Each wall is flat, endless, passes through zero and stands at right angles to its row. A trip goes straight from one point to another. Which walls does it cross, in order?

Walls:
(1): [ 24 -18 -16]
(2): [ -9 -42   8]
(3): [ 35 -10 -41]
Trips:
[ 33  -8 -33] to [ 22 -21   2] => 2
[-40 -22 -19] to [-34   8  29] => none
[  5 -59   8] to [-32 -65 -43] => none
[21  7 -5] to [ -2  56 -38] => 1
[-21 -49  16] to [  5 -38  -2] => 3
[-30 -24  34] to [-19  44  47] => 2

Walls:
(1): [-51  59  33  41 -15  49   7  14   0  19  -8 -28 -12  42]
(2): [ 31  26 -33 -26 -26  30 -41  48  -5  26 -74  44 -21  -2]
(3): [-48 -40 -10  15 -18  24  14  24 -19 -33   9 -64  20  34]
(4): [  4   2   6  20  30 -50 -53  23 -30  62  -8 -57   8 -23]
Trips:
[ 33 -31  -5  -5   4  33 -15   5  51  77  17  21  52  20] to [  4 -32   5 -22 -76 -11 -36  54 -56  64 -82 -21  32 111] => 1, 3
[  1  12  31   2  -4 -70  27 -11   1 -45 -75  13  41  37] to [-46 -17 -74   9 -10 -14  51 -19 -20   8 -55  29 -86  49] => 2, 3, 1
[ 22  16  45  54 -10   5  36  -6 -19  29  -1  27  29  13] to [ -9 -19 -44 -36 -65  -5 -60  19  51 -29 -45  22 -34  -6] => 2, 1
[-27 -59 -17  35  10 -28 -55  35  49  42  34  -2  53  38] to [ 22 -42  21 -28  -6   0  -7 -23 -12 -99   1 -67  33  10] => 4
[ 32  24  11 -18  97 -45  -4   4 -17 -56  12 -10 -32 -29] to [ 68 -19 -29 -40  33  40   9  68 -12 -33 -15   2 -21 -32] => 2, 4
[-33 -47  62  54  26   2  11  -3   9  -9 -31 -48  75  -5] to [-11   3  32  22  -5 -46 -20   8 -70 -15 -17  -6  62  32] => none
[ 11   3  42  69 -52  29 -45  56   6 -22  51  30 -39  -7] to [-38 -19 -27  25  -2 -55  16 -45  10 -11 -51   5 -28 -18] => 3, 2, 1, 4
[-55 -33  19  12  13  84 -21 -47  49 -35   9  -1  25 -17] to [-27  37 -32  22 -29  32  78  32 -56  -7  24 -26   1  -8] => none
[ 14  13 -33  43  12 -21  31   5 -11 -19   4 -56  -2 -60] to [-35  17 -30  39 -14  52  21  57 -55 -28  22  29 -17 -27] => 1, 4, 2

Walls:
(1): [ 36 -22 -34 -13 -32 -30  18  46  48  18  -6 -18  60  -9 -24  23  43 -56
   2 -59 -14 -21 -26  14  18 -73  25  22  12  -5 -26  24 -19   0 -38   8
   6  96  31   4  39 -13   8 -12  19 -14  56 -16]
(2): [-71  15  55  -5  27   3   2  66 -52   3 -28  69  48  38 -20 -14 -10 -25
  40 -11  41   6 -28   3  56 -22 -41 -26  46 -76  91 -14  12  14 -58   7
  54  -2  21  51 -23  54   9 -21 -17 -47  -5 -44]
(3): [ 49  13   8 -31  60  29  18   6  16  23  49 -75  23  30  47 -64 -72 -11
  56  41  -7 -20  35  20  -8 -39 -34  43  14 -11  24  19 -39  26 -18  36
 100 -45  22   1  10 -30  -2  10  33 -22  64   4]
Trips:
[-10  61  -5   4 -16 -18 -33 -14 -28  37  48 -42 -76  13  23  86 -57 -16
  20 -32   3  44  26   3   0 -13  17  22 -15  45 -27 -51  20 -19  26  11
   8  47 -16 -23  46 -49 -32  59 -35 -30 -17  24] to [-53  34  -8   7  52  17  77  -8   1  30 -15 -75   5 -55 -12  50  46  28
  17 -17  50 -46  33  70  17  50 -52  29  40 -73   8  18  35 -13 -18  -7
  -4 -27  13 -63  -8  13 -25  24 -28  12   4 -20] => 3, 2
[  9  32  -1 -73  14  28 -22  10  47 -22 -16 -35  67 -15 -85 -10 -36  31
 -42 -22  55 -11  38 -13 -20  56  69   4  59 -35 -16  15  16  13 -45  22
 -10  -7 -37  -2 -27 -76  32  10  20  -3  12  55] to [ 24 -70  28 -17  51  18 -22 -72 -64  48 -21  27 -21  11  49 -69 -22  -6
 -66  22  37  -8  36  39   5 -59  15  -5  30  35 -69 -25  69 -23 -16  52
 -24 -40  -8 -29   8  25  46   8 -92  -5  16 -16] => 1
[-16 -22   8   7 -62  -4 -12  15  -3 -86 -40  53  23  -6  30 -14 -29 -10
  45 -26 -23  76  46 -68 -55   5 -17  57 -32  19  -8  14  22 -52 -13 -16
 -36 -20 -64  12  16 -29  26  53 -27 -33 -97 -69] to [ 29  70 -37 -14 -20 -21  33 -16 -40 -33  32   9  23   4 -23 -24  10  15
  18 -52 -31  -6   7   8  29  59 -43  -7 -32  54  -2  50  10 -61  21  23
  -6  28  25 -37  62   5 -42 -61 -31  10   2   1] => 1
[-15  49  -3   8 -69  18  55   3  98  56 -13 -24  56 -48 -10  11  -2 -10
  23 -14  33  79 111   4  58  20  13 -10 -19 -22  47 -66 -16  -4 -12 -28
 -49  -2   2  12 -19   1   7  31 -63   4  42  39] to [-30 -10  61 -65 -67  24  13 -67 -13  25 -60  71  86  61 -14  81  53 -46
  15  29  88   4 -45 -10  43  38   2  77  -3 -26 -37  -8 -20 -42 -32  51
  20 -27  12   7  36  35  16 -20 -39   3 -87  16] => none
[ 27  10 -23   1  72 -41 -17 -22  31  -1 -72   0  58  22  -9 -12  11   6
  38   7 -38 -34 -16  37  66 -84  -1  19  19  -1 -15  27  -6  -3  48  73
   2   1 -13 -19  35 -16  52  31  65 -44   7  14] to [ 40  27 -19  26  30  -4  12 -48  14   0  -2  27   5 -15  29  25  18 -25
  32  42 -31 -20  57 -37  15 -29  56   6 -46   0 -12 -29 -27 -35  34  19
   5  13  31 -76 -12 -11 -30 -26  38 -12   3  31] => 2
[ 26  12  11 -18 -32  16 -39  12 -40 -74 -42 -43  46 -61 -31  -2  33 -10
 -51  24 -26  10 -18 -36  34 -48 -23 -24  32 -38  16 -24  34 -71  -1  75
  56  26 -51   3  42  -5  37  -9  32   2 -13 -56] to [-25  27 -30  32 -52 -17   9  -2  -9  20 -10  33  26 -21 -19 -11  -4 -21
 -79  -4  32 -37   2 -84  -3  -7 -24 -24 -47  29  36 -69 -10 -17 -50 -17
 -22 -21  26 -49  15  16  47  13   8  26  70  -2] => none

Walls:
(1): [-21 -32 -23  57  -1  53 -56 -48 -65 -30  60   4 -21  -7  61 -17  16 -20
 -46  25   4  -5   2 -31  49 -13 -69 -74 -24  14  17  14  25   4  34 -13
  16  44  47  15  40 -54 -43 -16  -9 -24  13  62]
(2): [ -3  62 -21  40  -6 -71  50   5  44 -11 -26  16  21 -24  -6   3  44  37
   1 -10  17 -45 -12  64  15 -17 -37 -14 -23  51 -20  37   9 -28 -40 -17
 -60 -57   6 -16 -62  48 -18 -15 -27 -44  25  -8]
(3): [ -3  37  21  43  54 -15  16  77  54 -18  -8  -1  -6   2 -40   6  65  18
   6 -12 -15 -28  12  50  40  15   7 -30  12  34  19 -20  -2 -26 -24 -47
  31  17  14  25  32 -10  24   2 -58 -18 -63  -9]
Trips:
[-14   6   9 -16  65  28 -30  17  29 -29 -36  -1  75 -50  31 -23  26  37
  22 -12 -53 -36   8  24 -57  58 -34  -8  10   9 -56  27  29 -18 -18  -9
  41 -15  18 -38 -56  46 -39 -28 -61  -9  11 -62] to [ 25 -24  -6  80  10   3 -50 -48  -1 -25 -53  13 -19   7  20  41  11  -6
  18  30 -14  11  20 -30 -29  18  43 -23   3 -23   4 -22   1 -31 -66   3
  27  -3  19  25  16   0 -15 -30   3 -79 -25 -24] => 1, 2
[-49  -8 -10  35 -14   7   8 -27  43  -4  13 119  -2 -27 -41 -19  13  48
  24   3  -6 -49 -13  37 -35  60 -57  34  47  28   6 -31 -13 -42 -10  63
 -26  -7  36  22  71  -8 -55 -40 -27 -19  33 -34] to [-43   3 -14  -6  17 -33 -59  68  18  72  15 -28  17  77  24 -59 -31  26
  -3 -17 -13  12  28  10 -14  27  25   8 -34  31 -30 -23  37  79  48   2
 -27  10 -28  12  -9  55   2 -23  16  86  17  19] => 1, 3, 2
[ -72    2   65   42   28    8  -28   11  -58  -37 -114  -43  -35   29
   46  -34  -25  -21  -51  -36  -52   41   35   55   54  -35   58  -15
   -3    4   -4  -44   24  -15   26  -92   36   79   32   14    9   32
   -6  -26    1   -6  -28  -15] to [ 54  15  23  -7  53 -41  78  -8 -21 -36  29  -4  45 -21  10  26  12  22
  52 -14 -53  56  23  15  52 -11  31  29  28  13  24  55  75 -20   7 -32
 -52  17 -78 -26  -2   9 -10 -46  11 -88 -24  20] => 2, 1
[-16  41 -12 -45   4   4 -25  65 -20 -11 -24  -5   0  -3 -41 -25 -81  35
   8  11  53 -23  13 -23  21 -19 -17  13  30  39 -37 -16 -11 -18  39 -24
 -25  31 -47  18 -53  27 -21  10 -32  -6  52  52] to [-21  25 -44  24 -11   6 -46  -9 -18 -35  62  -4  62  56  53  16  43   9
   0 -67  28  -3 -53  42 -11   7  25  -1 -10 -10  28  31  53  34  27  23
 -16 -42   6   5 -53  31 -41 -34  49  40  22 -40] => 1
[-33   3   1 -43  48   9   1  -3 -32   8  51   4 -27 -15  -3  42   5 -12
  14 -37  48 -51 121  81   9 -81  41   1 -25  21  23 -51 -15 -28 -34  55
   1   5   4 -41  -9  24  37   2 -26   4 -25 -14] to [  9 -18  19 -22 -19  16 -11 -56  -1  18  66 -20   1  34  -9  13  26  23
  -3 -23  47 -36 -37 -24 -42  28 -36 -24  -9  21 -38  16 -57  10   7 -45
  13 -20  -3 -37  33 -28  -7  29   0 -50  18 -18] => 1, 3, 2

Walls:
(1): [ 41  26 -38  -6  48  11   8 -11   7 -17 -38  -8  16  -9 -51  11   9 -13
  12  54  -7  27 -27  17  33 -18 -36 -41 -10 -13  -4 -28  28 -39  49  -1
 -30  39 -13  -8  14 -36   9   0  37 -66  66  23]
(2): [  3  23  18  36  -7 -27 -69  -6 -78 -46 -34   5 -17 -25 -24  99 -12 -57
 -28   4  -8   6  -1 -36 -17  35 -41   1 -13 -31 -52  -8 -50  12   1  28
  56  18  42  12   3 -10 -10 -18 -10   1 -44  51]
(3): [  21  -37  -27  -16  -60   28   46  -50  -14   16  -14  -20  -54 -103
  -28   -2   48    2  -43   48  -21  -28   36   49  -13   23  -19   20
    9   10   31  -17   20   92  -90  -19  -32  -21   37   77    8   20
  -22   25    8  -27   12   22]
(4): [ -38  -61   16  -19  -71   15   39    1   15   33    1   29   -3   10
   46   45  -27   21    8  -54   19   38  -36   94    1   18    6   17
    7   27  -31  -69  -49   21 -121   12    5   13   27   -6  -27  -58
  -34   26   42   27  -73   28]
(5): [-48  25  60  23 -30  49 -20 -15  22   6  36  22   9  25  18   5  19 -54
   6  13 -34 -23 -14  37  20 -33  37   8 -44  -8 -27  14 -32  16 -44  29
 -15  34 -17 -42  28  -3 -30  49 -68   7 -23  -6]
(6): [-12  -7  45   3  53   4  39  90 -21  16  35 -10 -33  25 -10  42  44  49
   1  64 -46  -5  -5 -28  37 -27 -53 -14  11  13 -60   8  19 -53   5  66
 -53 -27  19 -51 -24 -33  -5 -16  -6 -89  18  48]
Trips:
[-53  60 -41 -13 -47 -29   1  26   0  32  17  27  20  24  47 -16  21 -20
 -83 -32  24   9   3 -40  32  14  28   5 -60 -18 -45  -2 -42  35 -41  -8
 -18  -8  27 -19  27  56  10  -4  20  45   4  29] to [ 12 -20  24 -71   4  12  23 -29  47 -42  -4  96   3  22   4  -4   6  -8
  41 -27  15 -41  -5 -42   2 -27 -48   8  -9   6 -45 -22  -2  10 -35  28
  51   0   8  84  -9 -19  -9   5 -14  -4  13   9] => 3
[-25  -3  43  24 -25  57 -26   9 -19  21 -36  13  -3   1   4  30  37  -1
  19  44 -13  26 -33 -24 -20   7   9  16 -20  14 -12  -8 -49  -1  30  44
  -8 -25  11 -22  84  13   5  28  -5 -33  40  -3] to [ -7  -8 -10  19   9  26  21   1  30 -27 -52  33   6  39  41   3 -32  -7
  63  35  -2  59 -39 -29 -20  64   3 -37  19 -18  -8   2 -27 -23  36  35
 -22  -6 -10 -13   0  44 -43   2  80   5  47  46] => 5, 4
[ 10  14 -15  46 -10  14  -2 -11 -16  63 -42   2  31   1  -8   1  41 -85
 -73  -3  -4 -24 -17  28  -3  44 -30  54  11  45 -15  -7 -29  18 -41  47
  -2 -12  -2   7  26   5  42 -39 -62  44 -20 -63] to [ 10  39  24  41  55   1  18  29 -51   8  54   8  41  -7  25 -26  42  10
 -44  50   6 -19 -57 -36  33 -30 -62 -36  10  10  -5  18 -19  37 -52  -5
 -19  16   8   2  33 -16  -9   6 -24  24  20 -16] => 4, 6, 1
[-20 -53   3 -60 -31  -5  14  12 -30 -55 -11  38  48 -29  11 -19  -5   8
 -35   5  53   7 -53  20 -49  32 -19  10 -60   7  21   3  29  20   8  21
  30 -52 -28  -4   9 -46 -72 -21 -40 -45 -17  23] to [  3 -31   7 -36   0  78 -13  15  26 -22   0  37 -21  28 -12  54 -37  -5
  16 -21 -27 -24  48  26  -7 -36   8 -45 -29 -14   8  30 -12 -51 -38  -1
 -13 -25  18   5 -52 -73  36 -55   1  37  44 -14] => 6, 5, 3, 2, 1
[-15 -19 -56 -40  -8  32 -68 -21 -10  -2  61 -29   6 -38 -28  12  21  12
 -66  24  28  -9  38  24  17 -42  30 -30  33  -7 -20   2  40   4  12 -84
  -2  16  34  15 -63   6 -50  20   5 -44  10 -26] to [ 10  24 -20  74 -14 -20   0  20  38 -39  31 -43   9  67 -20 -51 -18 -68
   2 -12   7 -10  46  25  22  14 -32  25 -21  -4 -32 -49  -2   3 -30  58
  24 -64 -18  32 -32   5   2  18 -13 -13  56  32] => 5, 6, 2, 3
[ -1 -25  38 -60   4  45 -81  21  25  42  10  -7 -27  40 -42 -25   1  14
 -22 -23   3 -50  -3 -44  31   3 -27  47  37  26 -11  58 -42  -2  22 -23
  30  25 -32  -5 -66   7 -26  38 -49  -4   6  46] to [-10 -27  35   0  -1 -31 -18  59   6  20 -58   3  10  18 -58 -63   3 -70
   5  28 -33 -12  27  20   7  45 -40  -5  -6  73 -13  62 -46 -57  51  -9
  -2 -46  -2  -4 -14  22  -4  24 -69 -61 -43  49] => 1
[ 25 -28 -44  -2 -18 -27 -24 -12  42  60 -38 -43  13  14 -12   2  43   5
  18 -30 -28  15  27  12 -32 -52  -4  -8   9 -29  41 -16  27   4 -19 -14
 -45  32 -17  42  -1   8 -32 -18  12 -16 -23  31] to [ 27  15 -16  -3 -38 -33 -59 -38   1 -27  59  16  62  57 -27   2 -24  46
 -28   5  -4 -27   9   3 -11 -38  24 -17 -31   1  11  31  29   9 -79 -58
  26  34 -68  70 -19  -8 -52 -29 -20  51 -39 -52] => 1, 5, 3

Walls:
(1): [ -4 -87  -8 -46 -83 -34  39   6  11  34  21 -19  -2  21 -39   3  15  32
   1 -35 -13  45 -16 100 -16 -39  17  53  56  70  13  17   0  39  27 -18
 -52  -3  19  20 -64  -3 -53  -5  62  40 -25  46]
(2): [-24 -88  51 -11  -2  19  -3 -43  -7  -1  58 -40 -17 -50  33  24 -10  24
   1 -20  12 -85  -7 -31   0 -47  57 -55  20 -23  29 -61  -9 -20  53 -26
   9 -56 -12 -21  19 -69  44 -30  -4 -22  -9 -40]
(3): [-30  84  13  47  13   6 -58  76   4 -12  -5  13  61  20 -57  68 -68   8
  30 -18  65   6  -3  78 -17 -89  70  83  45  -1  23  36 -49   6  64 -53
   9 -22 -11   2  58  28  -2 -21  13 -21  -5  -4]
(4): [  -9   22   36  -55   40  -22   52  -37   25   67   42   -9    7   29
  -16  -11    1    1    5   40   44   -3   46  -38 -121  -33   12    9
  -30  -11    0  -12   17    6  -16   45  -62   14  -11    1   -9  -64
  -14   33  -26   31  -22   24]
(5): [ 48 -53 -32   9  11 -32  29 -39 -17   8  19  27 -39 -11 -16  57  11 -17
  42 -67  33   0  10   1 -82 -14  27   9 -22 -62  12  50  19  21  14  34
 -16  -3  45  14  46  -6  -5  46  32 -16 -88 -42]
(6): [  7  -3  66  68  17 -12 -28 -12  11 -28  18 -38 -10  36  13 -33 -20 -26
 -12  24  98 -68  -7 -37  18  75  16  54 -12  -4  37   0  10 -23  24  14
 -51  -2  18   1  -9  -5  10 -58 -27 -79  51  26]
(7): [ 44  33  -9 -19  29 -21  -2  -3 -29 -18  45  70  55  17  -1  14  -5  56
  -4  35  19 -31 -21  -8 -12 -73  95 -38 -52  86 -62 -12 -59 -10  13  53
 -36 -69 -67  -8 -16   7   0  -9  15 -40  30 -44]
(8): [ 15 -14 -15   0 -46  -9 -23   5 -43  26   1  36  -5 -14 -34 -17  14 -39
 -43   5  49  -4   5 -17 -21  10  24 -38 -28  46 -24 -28 -67 -64   4  -2
 -58  31 -12  -3  84 -14 -10 -19  27  -6  30  35]
(9): [-40 -48 -32 -26   8   5 -57 -22 -10  17 -31 -22 -12  16 -37 -61  -5 -27
  28   2  -8  14 -21  -8 -66   5 -30 -11  33 -13 -37  45  11 -14   7  75
 -41  23 -38 -17  -3   1  26 -17  -3  29   2  -6]
(10): [ 53 -32 -17 -16  38 -31 -39  -3 -45 -28  25  59  11 -18  36 -21 -21  26
 -10 -22 -10  35 -25  20  38 -45  26   9 -20 -20  -9  10 -51 -11  45  -1
  31  28 -14  15  20 -44 -40 -20  22  43 -65 -19]
(11): [-57  57  69  13 -17   9  29 -21 -14 -57 -35  26  60  21  -5   1   0 -37
  72  -4 -30  20 -25   2  10  14 -41  -2 -17  10  54  35  -4 -37  53 -18
  68   0  32  -1  21  -9  26  -1 -16  -6 -42 -40]
Trips:
[-18  24 -19 -15 -18  52   5  52 -82 -19 -31  28 -26  21  -6 -21 -23  44
  39  29  12   2  11  23 -11 -24  70   0  33   1 -27 -69 -35 -60  69   8
  26  58  -4 -50 -29 -47  -3  -6   4  15  33   3] to [  1  11  -3  15 -29  41  -6  -9  -8  46 -16  23  11  -6  18  -3   2  -6
 101  27  46 -19 -20  26 -20  -4  67 -21  73  27 -42 -20  17  20 -34 -13
  17  32 -58  47 -72 -52  53 -69  37  28  18  -4] => 11, 4, 10, 8
[-58  -3  11  54 -63   0  75  23 -69  -4  17  69 -19  43  31  13  -7 -28
 -15  11 -18  40  -8 -48  32 -41  36  -3 -21  32  20  27   4  14  25  40
  12 -20 -14 -24   5  -9 -38  -8  70   0 -63  29] to [ 80  31  11 -21 -21  38  39 -43   0  -6  47  58 -36  24  38 -26  27  52
  36  91  -3  30 -29 -11  -4  18  -3  38   1 -10   1  51   9  34   0  -4
  -3  31 -31  -4  -8 -22 -23 -31 -46 -82  43  38] => 3, 4, 6, 5, 8, 1, 11
[ 59 -11 -16 -22  65 -43  -1   0   4 -14 -23 -34   5  11  33 -20   7  34
  37   3 -63  25  12  -3  18 -87 -18  13  74  -4 -75 -10  25  74  31  45
 -80  66 -92  40  11  72 -25  53 -22  19 -56   4] to [ -31   21    7   18  -24   24   35  -54  -60 -110   29   19  -51  -28
  -10   31  -54    2   72    5   21   -7  -19    7    9  -26   14   10
   25   11  -53  -27  -71   79  -15   49   33   -8  -21    9    8  -12
   32   -9   11  -16  -29  -31] => 3, 4, 2, 11, 1, 9
